Each row is a point. The window is the flat piece filled in between its corners: a triangle in 3 columns, a solid with four corners in 4, and so on. A path goes straight from each point to the next, and from the last back to the first. After which points does the path pass through the window?
In the rows, 128 means zero.

Window, 3 rows:
[[168  87 167]
 [172 124  89]
 [103 124  93]]
Path:
(1): [116  77  81]
(2): [172 105  16]
(3): [142 160 131]
(4): [190 122 187]
(5): [185  85 121]
(6): [158  71 146]
(7): [207 130 150]
(8): [114 155  99]
(9): [110  92  91]
(10): [189  63 116]
(11): [172 105 173]
(12): [147 109 175]
(13): [166  85 135]
(14): [208  43 145]
(15): [150 108 166]
(16): [106 139 102]
Through the window after points: 8, 12, 14, 16

Window:
[[108 106 134  91]
 [200 148 130 191]
 [114  87 171 143]
 [ 63 123  75 172]]
Path:
(1): [ 95 173 118 184]
(2): [ 69  68  60 171]
(3): [202 100  78 186]
(4): [ 82 151 105 140]
(5): [103 179 111 144]
(6): [126  97  99 193]
(7): [131  76 141 165]
(8): [ 87 131 161  64]
Through the window after points: 5, 7

Window:
[[120 146 164 109  88 160]
 [129 156  58  67  61  89]
 [ 79 170 179  72 219 174]
 [167 146 121  82 108 133]
 [139 177 105 208 152  58]
 [ 97 134 115 101 179 168]]
Path:
(1): [130 215 124 108 108 165]
(2): [131 103 137 161 156  66]
(3): [124 116 110 122  90 103]
(4): [166 231 150 104 128 178]
(5): [140 189 127 134 111 126]
(6): [138 103 112 127 148  58]
(7): [ 99  86 146 105 135  91]
(8): [140 214 151 113  75 209]
(9): [116 224 151  85 233 207]
(10): [ 90 102 117 100 142 132]
(11): [138 103 131 152 113  55]
(12): [145 193  79  74 136 147]
Through the window after points: 1, 7, 9

Window, 6 rows:
[[177 158 149  94 153  76]
 [ 69  83 136 134 160  59]
 [174  71 102 103  43 162]
 [141 187 156 109  71 148]
 [137 137 195 142 160  81]
 [135  74  99 167 171 113]]
Path:
(1): [127 121 177  92 129 115]
(2): [130 118 146  67 119 151]
(3): [123 149 137 176  81 104]
(4): [166 141 140 132 131  83]
(5): [139 111 149  78 179 107]
(6): [201 103 201  27 239  51]
(7): [139 190  98 168  57 117]
(8): [170 170 134 147 100  74]
Through the window after points: 4, 6

Window (8 x 8):
[[ 99 117 166 134  65 117 140 155]
 [107 163 139  76  98 112  96 191]
 [141 138 139  71 155 136 118 144]
 [ 97 129 168  68  47 139 101 100]
 [169 200 104 159 145 162 133 132]
 [158 147   7 109  99 118 212 110]
 [101 101 146 121  75 168  65 114]
 [ 98 141  89  70 147 103  96  57]]
Path:
(1): [169 102 136  63  82 102 120 118]
(2): [ 38 222 117 120 108 157 106 192]
(3): [103 145  90 116  96 137 154 123]
(4): [177 130 105  90  83  65 128 131]
(5): [142 146 129 129  78 112  73 160]
(6): [ 90 105 149  91  83 189 158 114]
(7): [100 153 139 111 130 152 156 131]
(8): [167 121  95 101 101 120  97 112]
(9): [146 142 124 111 140 119 107  86]
(10): [ 78 138  73  86  91 143 146  99]
(11): [ 85 168  93  88 127 159 129 111]
(12): [146 114 144  91  88  81  89  82]
Through the window after points: 1, 11

Window, 9 rows:
[[103 135  80 192 172 196 125 143  97]
 [146 123 204 127 144 197 152 193 119]
 [118 141 140 218 164 109 131 107 158]
 [127 111 150  79  39 140 146 114 146]
 [187 110 149 172 134 197 122 161  63]
 [121 157 126  76   7  81 176 164 161]
 [146 114 157 153 131 169  86 185 137]
 [113 157 124 122 161 115 117 139 111]
 [144 120  88 147 171 131 146 140 151]]
Path:
(1): [126 122 139 129  98 117 151 161 129]
(2): [113  88 168 148 112 118 189 126  85]
(3): [147 152 126 129  93 173  93 167 153]
(4): [153 170 140 151 134 157 102 128 119]
(5): [ 96  74 126 186 166 108 152 165 165]
(6): [ 93 109 159  93  96 102 152 146 125]
(7): [154 142 130 121  72 159 128 144 147]
(8): [172 173 115 216 203 231 118 117 119]
(9): [102  79 167 113 102  79 142 166 140]
(10): [ 99  76 142 112 100 135 185 160 124]
(11): [171 201 148 140 142 122  59 143 142]
(12): [171 157 118 168 162 213  94 187 143]
(13): [108  86 186 131 107 127 131 160 115]
(14): [129  94 125 174 135 157 153 162  95]
(15): [161 163 124 159 156 211  90 142  95]
(16): [165 177 139 137 124 147 110  98 155]
Through the window after points: 4, 6, 12, 14
